Rows are points. The window is the flat piece filled in between its corners: a triangle in 3 columns, a solid with four corners in 4, and so on. A path goes straight from each point to the next, and from the last back to the first. After which points does the path pass through the window?

Window (3 x 3):
| -53 | -45 |   0 |
|  26 | -14 |  26 |
|  14 |  22 |   9 |
Path:
(1): |  -6 | -51 |   5 |
(2): | -46 | -25 |  32 |
(3): | 21 |  6 | 35 |
(4): |  51 | -10 |  -7 |
(5): | -20 | -29 | -14 |
(6): | -44 | -28 |  17 |
(7): | 24 | 31 | 49 |
(8): | 40 |  2 | -4 |
(9): | -36 | -24 | -47 |
(10): | -48 | -45 |  16 |
(11): | -40 | -17 |  31 |
(12): | -26 | -43 | -35 |
(13): | -30 | -57 | -18 |
(14): | -56 | -38 |  36 |
(15): | -6 | 38 | 35 |
(16): |  31 |  -4 | -18 |
Through the window after points: 5, 9, 11, 15

Window (4 x 4):
| -11 | -12 | -17 |  15 |
| -17 |  25 |   3 | -27 |
|  56 | -54 |  -3 | -68 |
| -81 |   4 |  -8 |  12 |
Path:
(1): | -57 | -13 |  26 |  35 |
(2): | -22 |  -6 |  49 | -28 |
(3): |  -1 |  17 | -21 | -32 |
(4): |  -6 | -24 | -37 |  11 |
(5): |   4 | -37 |   0 |   5 |
(6): | -37 | -15 |  15 |  18 |
(7): | -27 |  17 | -35 |  22 |
(8): | -77 |  19 | -50 | -27 |
Through the window after points: 2, 8

Window (8 x 8):
|  44 |  -8 | -32 |  33 |   1 | -12 |   0 | -59 |
| -11 | -18 | -35 |  38 | -50 |  21 |   3 | -10 |
|  21 |  -9 |  68 | -32 |  19 | -24 |   4 |  -2 |
|  45 | -30 | -30 |  -2 | -21 |  36 | -89 |  23 |
|  -8 |  -9 |   9 | -44 |  28 |  24 |  17 | -11 |
|  -1 |   9 |  21 | -86 |  18 | -42 |  27 |  38 |
|   9 |   7 | -25 |  60 |   7 | -21 | -72 | -22 |
|  51 |  -1 |  11 |  33 |  36 |  11 |  -1 |  17 |
Path:
(1): |  -2 | -54 | -21 |   2 |  29 | -16 |   7 |   8 |
(2): |  10 |  25 |  10 |  -9 |  -4 |  -9 |  10 | -19 |
(3): |  40 |  30 |   7 |  18 | -26 |  34 |  30 | -23 |
(4): | -13 | -48 | -31 |   2 |   5 | -16 | -34 | -10 |
(5): |  67 | -94 |   7 |  25 |  21 |   3 | -42 |  19 |
(6): | 13 | 83 |  3 | 12 | 27 |  4 | 33 | -7 |
(7): | 68 | 63 |  1 | 31 | -8 | 15 | -3 | -2 |
(8): | -16 | -60 |   3 | -15 |  26 |   9 | -21 |  15 |
(9): | -35 | -39 | -15 |  11 |  21 | -26 |   1 |   7 |
(10): |  64 |  23 |  10 | -63 | -17 |  40 | -28 |  10 |
(11): |  30 |  58 |  51 | -13 |   7 |  -2 |  10 |  35 |
(12): |   1 | -81 | -56 |  13 |  11 |  16 | -34 | -19 |
Through the window after points: 3, 5, 9
